Each row is a point. The last column is the point's height on a tilted bowl or saddle (a function of degree 2), plus a little noise. Count its main directions that bend up, bend down and stay straight.

Points (16 x 4):
.17  -.07  .19  .07
-.25  -.36  .08  .37
.13  -.17  -.04  .39
-.60  .16  .07  .34
-.57  -.48  -.16  .34
-.16  -.12  .22  .21
.15  .01  -.14  .35
-.07  .32  .23  -.50
-.22  .50  -.15  -.45
.45  -.05  .39  -.51
.32  .26  -.06  -.15
.31  .50  -.46  -.65
-.64  .34  -.89  -.89
.94  .08  -.12  -.04
-.32  -.24  -.05  .53
-.42  -.12  .22  .35
Directions: 0 up, 2 down, 1 straight

Points (22 x 5):
-.30  -.29  .08  .38  .50
-.35  -.01  .06  -.24  .07
.05  -.71  -.13  -.03  .40
-.09  .56  .09  -.27  -.31
-.12  -.38  .11  .72  .38
.26  .10  -.06  -.11  -.26
.25  -.20  .28  .38  .04
.21  -.47  -.11  .28  .32
-.29  .11  -.31  -.02  .41
.08  -.15  -.44  .24  .62
-.05  -.02  .00  -.23  -.13
.02  .08  .00  .40  .28
.24  .27  .57  .37  .20
-.05  .28  .23  .10  .10
-.52  .13  .94  -.43  .40
-.28  .15  -.38  -.08  .38
-.42  -.18  -.44  -.11  .74
.56  .01  -.25  -.35  -.71
.02  .06  .49  -.72  -.74
-.43  -.26  -.22  .04  .69
-.52  .56  -.59  -.42  -.03
-.42  .33  .52  .38  .54
Directions: 1 up, 1 down, 2 straight

Points (46 x 7):
.26  -.29  .27  .34  -.13  -.29  .23
-.33  .08  .50  .09  -.34  .02  .06
-.31  -.21  -.22  -.18  .75  -.25  -.35
-.09  .20  .17  -.19  .19  -.13  -.09
.29  .03  .25  .27  .36  -.29  .32
-.59  .09  .01  .37  .42  .40  .01
.69  .30  -.45  .08  -.34  -.51  .94
.42  -.58  -.60  .28  -.13  .43  .49
.39  -.12  .15  .75  -.11  -.04  .50
.60  .39  -.24  -.02  .41  -.09  .58
.02  -.29  .07  -.55  -.15  .90  .28
-.27  .71  .41  -.32  -.28  -.16  .48
-.16  -.91  -.22  -.68  .03  .10  -.13
.04  -.37  .24  -.33  .44  .68  .30
-.26  .03  -.08  .06  .33  -.30  -.30
.36  .18  -.13  -.24  -.19  -.11  .15
.22  .48  -.15  .14  -.14  -.10  .18
-.05  -.35  .24  .32  .56  -.46  -.17
-.63  -.55  .08  -.23  -.49  .02  -.44
.09  -.33  -.01  .17  -.28  .10  -.08
-.13  .04  .09  -.31  -.12  -.21  -.19
.39  .11  .39  .07  -.27  -.01  .32
-.14  -.02  -.07  .28  .50  .15  -.08
.68  .18  .77  -.03  .00  .27  .80
.22  -.10  .20  -.32  .16  -.73  .33
.29  .37  -.28  -.57  .18  -.09  .31
.84  -.03  -.49  .09  -.47  .47  .37
.06  .04  .13  -.03  .27  -.32  -.01
-.01  .15  .13  .16  -.23  .23  -.09
-.57  .47  -.12  -.12  .26  -.62  .06
-.11  .06  -.74  .03  .21  -.28  .03
-.19  .50  -.50  -.26  .33  -.01  .11
-.25  .22  -.34  -.18  -.53  .24  -.21
.23  -.42  -.28  -.24  -.12  -.16  .01
.33  -.60  .19  .26  .79  .25  .47
.41  .10  .43  -.33  .29  .08  .43
.47  .13  -.36  .94  .00  .03  .79
.23  .00  .01  -.24  .27  -.25  .10
-.20  .22  .63  .34  -.07  .45  .35
-.26  -.44  .28  .22  .64  .20  -.17
-.06  .15  .04  -.27  .14  .31  -.14
.02  .21  -.90  -.43  -.20  .09  .11
-.04  .27  -.44  .34  .07  -.20  .12
.35  .18  -.01  .06  .23  -.51  .43
-.57  -.17  -.60  .56  .23  .37  .09
-.35  .14  .17  -.03  -.26  .39  -.16
Directions: 5 up, 1 down, 0 straight

Points (71 x 9):
-.17  .12  .13  .24  -.19  .16  .19  -.06  -.42
-.02  .00  .15  .42  .12  .47  .31  .33  -.48
.52  .45  .08  -.09  .20  -.36  .30  .31  .14
.03  .04  -.28  -.13  .22  -.10  -.02  .38  -.04
-.17  -.08  -.44  -.03  .06  .15  .67  .08  -.25
-.72  -.11  -.23  -.38  -.31  .18  .15  -.35  -.27
-.63  .07  -.61  -.21  .07  -.02  .09  -.04  -.21
-.03  -.10  .08  .11  -.80  .44  -.12  -.08  -.72
-.23  .14  -.24  .04  -.16  -.23  -.41  .10  -.15
.11  -.14  .76  .25  .28  -.10  -.12  -.43  -.12
.07  .45  -.24  .40  .15  .78  .03  .07  -.94
.26  -.34  -.40  -.34  .22  -.29  .56  -.14  -.19
.00  .44  -.06  .40  -.21  .12  -.14  .17  -.45
.01  .16  .04  .29  -.44  .28  .59  -.70  -.45
-.17  -.35  -.42  .26  .07  .24  -.05  -.03  -.35
-.13  .42  .09  .11  -.11  -.26  -.18  .18  -.22
.10  -.04  -.18  .10  -.51  -.31  -.48  -.26  -.48
-.42  .37  .23  .30  -.03  -.03  -.18  .35  -.51
.58  .29  -.20  -.50  -.10  .05  -.46  -.01  -.05
-.26  .26  .29  -.04  .24  -.23  .51  -.22  -.28
.04  -.08  .23  .20  .45  -.03  .15  -.16  -.18
.20  -.17  -.14  .21  .00  .16  .30  -.31  -.31
-.15  .27  -.04  -.38  .14  -.10  -.26  -.07  -.35
.06  -.24  -.27  -.10  -.30  .30  .28  -.07  .05
-.03  .31  .19  -.19  .00  .22  .29  .02  -.13
-.15  -.14  .02  .31  .26  .41  .28  .09  -.55
-.07  .37  -.16  -.16  .04  .25  .05  -.12  -.26
-.39  .03  -.20  -.19  -.40  -.49  .05  .04  .18
.17  .34  .12  -.19  -.26  -.46  -.18  -.36  -.53
-.10  -.08  .48  -.53  .20  .07  -.11  .41  .38
.13  -.13  -.16  .20  -.41  .45  -.26  -.39  -.56
-.11  -.20  -.11  -.21  .03  .09  -.08  .32  .08
.04  -.09  -.27  .00  -.03  -.04  -.38  .19  -.06
.03  .56  .07  -.24  -.24  .09  -.05  .26  .15
-.08  -.01  .07  .18  -.18  -.17  .02  -.43  -.33
-.28  -.55  .23  -.03  .16  -.03  -.06  -.12  .14
.42  -.22  -.10  .30  -.09  .66  -.36  .16  -.40
.29  -.37  -.43  -.14  .19  -.16  .00  -.17  -.27
-.28  -.09  -.39  -.56  .38  .41  -.10  -.07  -.18
-.26  .08  .16  .10  -.08  -.12  .04  -.24  -.36
.19  -.13  -.40  -.21  -.16  -.17  -.17  -.02  -.02
-.25  -.23  -.02  -.27  -.45  .04  -.38  .17  -.23
.06  .20  .18  .10  .08  .24  .15  -.02  -.29
-.02  .21  .25  -.10  .06  -.43  .13  -.17  -.16
-.15  -.46  -.12  .25  -.27  -.15  -.32  -.33  -.32
-.35  .19  .21  .11  .04  -.32  -.13  .49  .01
.07  .37  -.39  .26  .41  -.47  -.01  .44  -.48
-.17  -.14  -.08  .26  -.51  -.06  .01  -.09  -.27
.05  -.11  -.25  .16  .50  .59  -.24  .12  -.24
-.16  .22  -.44  .04  -.19  .29  -.15  -.21  -.09
-.38  -.11  .34  .37  -.17  .31  -.07  .31  -.59
.31  -.38  .39  .47  .06  -.12  .09  -.40  -.20
.48  .17  .00  -.40  -.11  -.34  .01  .20  .06
.50  -.12  -.07  .08  .07  .47  -.04  .18  -.09
.06  -.07  .32  .04  .65  -.94  .42  -.24  .19
-.16  -.18  .09  .21  -.12  .24  .01  -.21  -.43
.12  -.25  .41  .19  -.05  .38  -.08  -.64  -.65
-.23  -.21  -.02  .24  -.04  -.20  -.23  .08  -.19
-.29  .35  -.10  .19  -.14  -.08  .49  .12  -.14
-.11  .11  .57  -.42  .19  .20  .23  .08  .05
.26  .29  .51  .26  .38  -.29  -.06  .59  .65
.13  .12  -.35  .10  -.30  .33  .34  .04  -.02
.38  .12  -.17  .18  -.07  .48  .11  .00  -.33
-.20  .03  -.15  .42  .06  .21  -.31  .02  -.58
.24  .11  .21  -.03  -.17  .14  -.09  -.45  -.53
.55  .34  .04  -.38  .74  -.11  .11  .42  -.17
.25  .53  .26  .04  -.27  .41  -.33  -.36  -.92
.03  -.09  .55  -.19  -.27  -.32  -.29  .26  -.04
.01  -.14  .01  .72  .45  -.30  -.09  -.33  -.62
.05  .27  .06  .15  .17  .00  -.29  -.19  -.54
.17  .15  .35  .34  .26  -.10  -.07  .28  .03
Directions: 3 up, 4 down, 1 straight

Points (63 x 9):
.17  -.11  .06  .50  -.37  -.53  .14  -.27  .31
-.08  .09  -.21  .26  .16  -.70  .23  .17  -.41
.64  -.04  .15  -.02  -.19  .10  .21  .34  -.10
-.07  -.14  -.14  .07  .08  .20  -.13  -.43  -.20
-.27  -.10  .33  -.09  .28  .16  .62  .24  -.22
-.27  -.72  -.19  .30  -.57  .19  -.06  -.06  .18
.29  .13  .04  -.03  -.53  -.02  -.04  .17  -.02
.10  .09  -.16  .31  -.35  -.35  -.24  .00  .07
-.17  -.10  -.14  .19  -.02  -.15  .35  .06  -.22
.12  -.21  .04  .03  .30  .32  -.19  .07  -.04
-.29  .18  -.31  .32  -.06  .39  -.09  -.54  -.44
-.04  -.41  .04  .29  .07  -.13  -.32  -.18  .33
-.03  -.18  -.35  .05  .45  -.28  .18  -.52  -.59
-.24  -.65  .41  -.39  -.27  .38  .10  .10  -.09
.02  .36  .11  -.15  -.04  -.29  -.54  -.13  -.22
.05  .63  .51  -.36  .45  -.30  .27  .00  -.32
.16  .14  -.31  .05  -.16  .13  .17  .15  -.46
-.25  -.51  .12  -.20  .08  .22  -.26  .64  .07
-.21  .01  .04  .23  -.52  -.25  .05  -.40  .03
-.36  -.13  .14  -.41  .11  -.05  .27  .12  -.20
-.56  .22  .22  -.07  .46  -.15  -.04  -.34  -.42
.21  .09  .01  -.28  -.04  .46  -.19  .19  -.42
-.20  .18  -.19  .47  .15  -.15  -.32  -.25  -.35
.18  -.33  -.33  .01  .25  -.15  -.17  .05  -.02
-.21  .07  -.44  .24  .16  -.20  -.29  -.20  -.55
.00  -.10  .19  -.03  -.32  -.06  -.08  -.27  .15
.21  .23  .01  .10  -.04  .00  .00  .06  -.22
-.06  -.52  -.27  -.50  .30  .23  .18  .14  -.40
.03  .07  -.22  .04  -.08  .27  .29  .32  -.37
-.11  -.33  -.18  -.30  .17  -.11  .14  -.06  -.25
-.63  .30  -.20  .03  .27  -.12  -.36  -.37  -.80
-.52  .05  -.24  -.12  .29  -.01  -.37  .39  -.76
.39  -.21  .24  -.42  -.31  -.25  -.18  .45  .57
.51  -.03  .15  -.37  .45  .05  -.23  -.21  -.03
.28  .11  .26  -.34  -.22  -.35  .21  .01  .13
.06  .12  .14  .09  .17  .41  -.17  .05  -.24
-.17  .62  .21  .09  -.61  -.11  -.40  .11  -.60
.36  .24  -.11  .51  .26  .07  -.22  .37  -.50
-.03  -.08  -.09  -.30  -.02  .05  -.21  .14  -.20
.33  -.24  -.20  .06  -.03  .02  -.01  -.28  -.04
-.23  .25  .20  .24  .27  -.21  .00  .17  -.29
.06  .29  -.44  .49  .23  .03  -.08  .14  -.73
.17  -.14  .52  .11  .22  .01  .42  .56  -.12
-.43  .29  -.23  -.09  .44  .06  -.21  .30  -.78
.09  -.07  -.14  -.19  .07  -.47  -.48  .52  -.02
.15  .27  .03  -.16  .17  .34  .59  -.17  -.56
.08  -.01  .03  -.26  -.22  .62  .25  .16  -.43
.15  -.32  -.28  .10  -.32  .41  .01  -.13  -.22
.11  .05  -.21  .18  -.13  .13  .36  .11  -.35
.21  .38  .18  .10  .49  -.30  .17  -.06  -.36
.49  -.32  -.32  .18  -.11  -.11  -.21  -.02  .28
-.18  .64  .29  -.24  .35  .78  -.28  -.15  -.56
.09  -.41  .38  -.17  .27  -.07  .03  -.21  .15
.44  -.66  .06  .66  .18  -.02  .04  .16  .35
-.31  -.11  -.56  -.50  .37  -.12  .08  .30  -.94
-.07  .38  .12  .04  -.20  .25  .17  .01  -.31
.05  -.36  -.07  .00  .13  -.05  -.21  .20  .19
.13  -.35  -.12  -.22  -.28  -.37  -.13  .19  .40
.00  -.14  .23  -.22  -.59  -.23  -.01  .20  .31
.13  .44  .12  -.09  -.06  .05  -.19  .14  -.37
-.14  -.13  .35  .71  -.22  -.43  -.37  -.40  .32
.18  -.17  -.34  -.22  -.13  .08  .21  -.04  -.39
-.02  -.94  -.01  .11  -.04  .30  .25  .10  .06
Directions: 1 up, 4 down, 3 straight
